Every row gives one point. Examples show where two turns around zero, p and q, send a point. Write where each new point lands after one turn and then the other. Backwards means that the second turn is done in reverse. Each puzzle has new turns, and all numbers are rounded.
(in the rows, 128 means zero)

Turn p:
[145 119 152] => [143 135 154]
[109 109  83] => [126  91  91]
[ 92 115 117] => [103  98 121]
[166 169 160] => [139 189 146]
Turn q:
[100  99 151] => [100 105 157]
[145  97 131] => [148 105 146]
[137 146  89] => [143 130  87]
[130 197 113] => [124 184  85]
[128 101 156] => [126 115 165]
Where do these land?
q, then p: [123 110 172] => [110 136 171]
q, then p: [125 139 108] => [131 122 106]
p, then q backwards: [ 88 179  70] => [ 73 173  77]
p, then q backwards: [123 100 148] => [132  97 144]
q, then p: [147 103 124] => [155 124 144]
q, then p: [162 137 146] => [141 164 137]

Turn p:
[133 106 123 148 170 108  90 114] => [128  82 119 133 157 118  90 114]
[121 159 129  97  91  98 132 150] => [109 144 126 112  89  91 154 144]
[153 108 111 132  76 104 151 138] => [144 108 105 128  86 140 167 152]
[177 101 147 107 160 112 131 117] => [177 106 114 108 166 108 133 133]
[168 204 135 159 163 134 102  93] => [155 165  93 152 127  92  72  71]
[ 83 120 128 163 127 123 129  97] => [ 99 107 146 158 128 147 133  91]
[101  88  96 120 103 176 139 214] => [ 91 144 143 118 122 187 128 220]
[ 70 156 128  92 124 163 123 123] => [ 85 169 174 102 124 134 124 111]
[150 107 119 105 148 129 112  96] => [153 106 127  92 145 130 115 109]
[115 104 154 139  78 125 121 139] => [133 109 164 150  94 132 147 151]
[135 155 137 145 167 136 177 127] => [131 167 100 152 169 129 144 112]
Turn q:
[ 86  73  81 145 108 102  98 114] => [ 97  86 114 163  96  77 151 163]
[156 144 168 143 105 138  98 175] => [149 142 149 116 106 152  65 148]
[128 174 118 111 124 127 146 134] => [118 161 121  91 134 139 139 125]
[118 131 119  59 150 137 145 140] => [130  98  95  77 147 146 147 109]
[186 169 168 168 127 109  95 124] => [150 182 167 134 125 108  65 109]
[114 118 108 155 124 162 119  80] => [ 90 133 117 182 123 131 139 110]
[152 145 161 171 127 135 141 170] => [165 163 152 136 135 156  99 158]
[114 117 127  65 117 126 177 106] => [126  98 130  90 126 147 187  95]
[123  74  72 145 135 129 124 103] => [126 105  89 179 111  95 160 131]
[103 134 158 117 161 113 137 135] => [129 111 147 110 174 129 127 135]
Where do these land?
q, then p: [170  81  93 111  98  78 134 108] => [161  94  97 127  84 118 192 124]
p, then q: [144 111 120  91 160 141 169 116] => [146 132  92 106 164 140 143  94]
q, then p backwards: [ 78 157 130 174 134 124 130 156] => [106 117 137 121 145 151 138 196]
p, then q: [169 147 100  85 138 117 160 104] => [132 143  89  90 121 115 165  87]
p, then q: [171 124 166 117 101 162 121 175] => [174 162 133  95 110 142  81 149]
q, then p: [107 119 141 153 182 147 142  85] => [119 119 113 168 184 142 114  95]
q, then p: [123 157 178 138 105 141 129 134] => [140 157 178 136 132 114 105 128]
p, then q: [133 128 148 122 143 120  86 169] => [142 110 136 110 130  99  92 162]
p, then q: [109 150 102 167  98 147  80 143] => [ 79 122 142 146  85 134  93 156]
q, then p: [ 75 107 101 122 121 102 130  89] => [ 90 105 130 148 149 135 186 131]
